Each row of a before or after table is a point. The points were changed in one or more steps. Then noise was added and the rows were shuffled. The steps act on columns, c1 being the first. Write out the steps. A step turns or swaps two columns, mirrors them in a line or flattens them onto one, adds a multiple of one to another, or multiplies or shifts one. Angles are multiples of 10 degrees, from the lower column toward the higher: turns from -170 to 170, lines from 10 to 170 but not 90. Use the fewest steps. Two steps may share a column if one is a turn and the other turns, adds or multiplies; they go together, in the order done. Otherwise the lowest column goes first.

Before, 13 rows:
[[-0.08 -0.01  0.03]
 [-0.20  0.17 -0.35]
 [-0.23  0.45 -0.04]
 [-0.37  0.36  0.21]
 [ 0.29 -0.12 -0.17]
 [ 0.11  0.41 -0.39]
 [-0.47 -0.21 -0.35]
 [-0.05 -0.23  0.01]
 [ 0.28  0.24 -0.29]
 [-0.41 -0.12 -0.04]
 [ 0.27  0.04 -0.37]
 [ 0.01 -0.18 -0.07]
 [ 0.12 -0.14 -0.14]]
After:
[[ 0.41 -0.52  0.43]
 [-0.17  1.02  0.37]
 [ 0.09 -0.02 -0.02]
 [-0.33  0.59  0.24]
 [ 0.14  0.43  0.38]
 [-0.14 -0.36  0.12]
 [ 0.22  1.13  0.08]
 [ 0.39 -0.30  0.12]
 [-0.02 -0.45  0.06]
 [-0.31 -0.30  0.12]
 [-0.33  0.10  0.32]
 [ 0.41  0.90 -0.14]
 [ 0.04 -0.58 -0.01]]
Steps: turn c1 and c3 by -170 degrees; multiply c2 by 2.5

Before (13 x 6):
[[-0.19 -0.48  0.24  0.40  0.31  0.11]
 [-0.15  0.41  0.60 -0.01  0.16  0.08]
 [-0.92 -0.07  0.02  0.20  0.13  0.05]
 [ 0.00  0.42  0.06 -0.37  0.38  0.50]
 [-0.05  0.56  0.18  0.40  0.15 -0.01]
 [ 0.05  0.37 -0.14  0.19 -0.24  0.12]
 [ 0.09 -0.76  0.00 -0.35  0.40  0.28]
 [-0.26  0.23  0.01  0.25  0.19  0.03]
 [-0.65  0.34 -0.10  0.25  0.43 -0.09]
 [ 0.08  0.54  0.13 -0.20 -1.18  0.09]
 [-0.47  0.42  0.03  0.35  0.19  0.38]
 [-0.07  0.38 -0.06  0.03 -0.27  0.40]
 [-0.28  0.33  0.11  0.37  0.07  0.09]]
After (13 x 6):
[[-0.58 -0.33 -0.43  0.03 -0.24  0.27]
 [ 0.11 -0.32 -0.45 -0.55 -0.05  0.38]
 [-0.67  0.07  0.04  0.04 -0.75  0.08]
 [-0.43 -0.20 -0.29  0.19 -0.10  0.04]
 [ 0.69 -0.37 -0.48  0.91 -0.26 -0.05]
 [-0.42 -0.32 -0.41 -0.03  0.25 -0.18]
 [-0.05 -0.40 -0.19  0.34  0.08  0.12]
 [-0.14  0.08 -0.74 -0.21 -0.08 -0.18]
 [ 0.10  0.66  0.39 -0.48 -0.03  0.41]
 [-0.50  0.51  0.05 -0.07  0.11  0.07]
 [-0.70 -0.36 -0.07 -0.24 -0.41 -0.12]
 [-0.43 -0.17 -0.23 -0.08 -0.12 -0.05]
 [ 0.03 -0.30 -0.30  0.23 -0.07  0.29]]
Steps: turn c4 and c5 by 60 degrees; turn c1 and c5 by 60 degrees; turn c2 and c3 by -140 degrees; turn c3 and c6 by 20 degrees

Before, 10 rows:
[[ 0.46 -0.16  0.13  0.21  0.10  0.76  0.24 -0.25]
 [-0.42  0.34 -0.03 -0.13  0.34  0.23  0.18 -0.03]
 [-0.29  0.35  0.25 -0.50 -0.47 -0.37 -0.44 -0.25]
 [ 0.28 -0.17  0.17 -0.08 -0.14  0.08 -0.09 -0.01]
 [ 0.45  0.56  0.43 -0.14  0.08  0.11 -0.66 -0.29]
 [-0.28  0.28  0.29  0.18 -0.22  0.07  0.43  0.40]
 [ 0.01 -0.06  0.09  0.04  0.03 -0.07 -0.01  0.36]
 [ 0.13 -0.03  0.38 -0.25  0.25  0.02  0.38  0.36]
 [-0.42  0.25  0.23 -0.36 -0.06  0.38  0.15  0.42]
 [-0.06  0.54 -0.41  0.02 -0.16 -0.01  0.32  0.14]]
After (10 x 8):
[[-0.47  0.26  0.54  0.16  0.20 -0.18 -0.13  0.70]
 [-0.26  0.33  0.25 -0.35 -0.17  0.18 -0.32 -0.03]
 [ 0.07 -0.10 -0.01 -0.01  0.08 -0.12  0.03  0.58]
 [-0.31  0.57 -0.68  0.15  0.03  0.27  0.10  0.19]
 [-0.29  0.00  0.59 -0.18 -0.28 -0.25  0.30  0.53]
 [ 0.37  0.38 -0.10  0.53 -0.44 -0.42 -0.41 -0.39]
 [ 0.77  0.58  0.79 -0.07 -0.14 -0.18  0.23 -0.48]
 [-0.30  0.27  0.87  0.09 -0.31  0.17 -0.29  0.60]
 [-0.08 -0.21  1.12 -0.15  0.19  0.51  0.48 -0.42]
 [ 0.18 -0.16  0.39  0.15 -0.04 -0.01  0.25 -0.04]]
Steps: turn c1 and c7 by 70 degrees; turn c3 and c6 by -40 degrees; multiply c3 by 2; turn c4 and c5 by 100 degrees; multiply c8 by 1.6
